Each point is reached from the start by the listed moves, each made once or not at all, plus a little noise. Say if it took an odd or an even number of moves. Then give how often each move was made.
In the rows, zero is written as 128.

Moves:
(1): [176 118 117]
(2): [135 165  92]
Start: [127 133 126]
Points:
[175 124 115] => odd (1, 0)
[183 160  79] => even (1, 1)

Moves:
(1): [181 133 115 136 125  96 146 100 135 130 133]
(2): [127 166 117 131 120 127 140 143  87 132 114]
(3): [152 140 187 103 148 154 117 140 124 128 115]
(4): [128 125 141 175 130 120 118 136 139 132 144]
(5): [131 127 129 124 199 155 132 106 140 154 118]
(6): [150 126 118 134 106 161 121 119 130 148 126]
(7): [101 120 116 107 124 134 213 141 128 135 140]
(8): [123  87 120 107 143 128 113 163 118 150 128]
(9): [117 153 134 113 123 132 140 152 175 148 128]
Start: [115 122 135 113 147 142 115 122 126 122 120]
Points:
[188 165 104 136 117 144 135 103  92 146 106] => odd (1, 1, 0, 0, 0, 1, 0, 0, 0)
[ 92 109 136 134 218 171 195 124 150 159 137] => odd (0, 0, 0, 1, 1, 0, 1, 0, 0)
[164  85 125 145 235 126 110 117 152 179 133] => even (1, 0, 0, 1, 1, 0, 0, 1, 0)
[112 114 133 139 193 206 191 113 155 177 133] => even (0, 0, 0, 1, 1, 1, 1, 0, 0)
[134 160 205  71 232 202 126 134 188 162 102] => odd (0, 0, 1, 0, 1, 0, 0, 0, 1)
[142 169 199 131 229 189 111 135 107 156 102] => even (0, 1, 1, 1, 1, 0, 0, 0, 0)

Moves:
(1): [157 130 125 142 118 143 128 118 133 138 122 123 117 123 111 120 128 136
 138 121 120]
(2): [137 167 130 136 147 141 124 128 109 115 126 135 130 134 122 129 119 120
 136 126 113]
(3): [133 119 178 119 113 113 132 116 125 137 143 140 141 131 113 124 125 133
 133 124 134]
(4): [125 135 147 165 139 123 110 127 128 139 109 128 129 131 128 143 128 140
 130 130 122]
(5): [136 115 149 117 165 128 132 132 150 120 125 135 134 124 131 127 128 132
 140 124 129]
(6): [118 128 142 134 123 163 131 107 131 129 117 111 131 131 143 122 124 116
 106 140 131]
(7): [130 142 128 133 136 118 159 140 129 134 137 127 113 114 118 123 151 131
 122 132 131]
(8): [136 131 132 118 119 133 114 171 129 153 134 125 129 133 122 116 125 127
 128 115 149]
(9): [112 143 124 124 121 119 132 127 164 132 131 134 128 135 114 130 121 132
 126 123 121]
(10): [141 136 130 119 144 120 125 104 128 167 134 139 113 121 132 141 127 110
 137 140 126]
(11): [137 121 126 142 130 138 128 136 138 126 166 123 116 117 125 127 124 112
 132 143 125]
(12): [126 125 130 127 128 139 124 125 130 129 130 159 123 120 138 118 126 139
 127 125 122]
(13): [135 122 121 127 129 134 146 126 121 136 129 127 155 129 145 118 125 131
 137 128 122]
(14): [126 120 133 125 137 136 133 114 132 152 137 143 115 172 120 133 135 132
 132 135 129]
(15): [135 135 135 130 123 118 126 126 129 126 124 126 121 133 152 128 136 128
 133 127 123]
(16): [138 132 122 127 125 144 140 129 133 126 136 122 126 125 135 159 122 129
 136 117 150]
(17): [133 135 129 131 133 130 127 123 128 126 131 129 147 120 122 136 156 122
 121 124 128]
(18): [114 133 136 117 135 137 115 132 124 131 152 108 133 126 129 114 124 158
 138 132 135]
(19): [113 115 131 134 121 144 126 126 127 132 126 126 117 124 134 130 126 118
 157 115 132]
(20): [131 133 136 124 124 124 119 131 133 125 116 145 132 129 120 133 133 126
 136 158 133]
Start: [109 121 120 141 142 135 140 168 141 146 149 129 130 159 102 136 110 136
 101 108 114]
Points:
[127 186 156 194 130 231 106 170 179 184 116 157 137 152  86 162 108 132
 135  94 126] => odd (1, 1, 0, 1, 0, 1, 0, 1, 1, 0, 0, 1, 0, 0, 0, 1, 1, 0, 1, 1)
[169 148 153 140 136 205 126 132 166 238 150 169 108 183 118 161 142 118
 117 128 144] => even (1, 0, 0, 0, 0, 1, 0, 1, 0, 1, 0, 1, 0, 1, 1, 1, 1, 0, 0, 1)
[126 103 208 112 167 150 126 166 215 240 212 218 121 176  67 142 126 111
 159 126 134] => odd (0, 0, 1, 0, 1, 0, 0, 1, 1, 1, 1, 1, 0, 1, 0, 0, 1, 0, 1, 1)
[161 165 152 174 159 154 154 148 147 214 157 151 112 128 131 152 129 181
 155 138 118] => even (1, 0, 0, 1, 0, 0, 1, 0, 0, 1, 0, 1, 1, 0, 1, 1, 0, 1, 0, 1)
[158 114 138 165 177 150 175 181 176 151 189 127  95 125  74 122 130 135
 117 116 107] => even (1, 0, 0, 0, 1, 0, 1, 0, 0, 0, 1, 0, 0, 0, 0, 0, 0, 0, 0, 0)
[113 141 188 135 103 193 137 129 188 170 170 149 139 152  84 133  88 180
 119 127 135] => even (1, 0, 1, 0, 0, 1, 0, 0, 1, 0, 0, 1, 0, 0, 0, 1, 0, 1, 0, 1)
[126 155 195 119 132 146 179 151 192 249 191 146  96 201  99 160 122 120
 105 107 155] => odd (0, 0, 1, 0, 0, 1, 1, 1, 1, 1, 0, 0, 0, 1, 1, 1, 0, 0, 0, 0)
[153 139 218 162 162 239 138 129 165 150 209 127 128 129 120 133 110 142
 165  91 120] => even (1, 1, 1, 0, 1, 1, 0, 0, 0, 0, 1, 1, 0, 0, 1, 1, 1, 1, 1, 0)
[153 150 168 140 196 168 117 201 166 167 184 195 125 192 103 132 138 121
 133 130 113] => odd (0, 1, 0, 0, 1, 0, 0, 1, 0, 0, 1, 1, 0, 1, 1, 0, 1, 0, 0, 1)
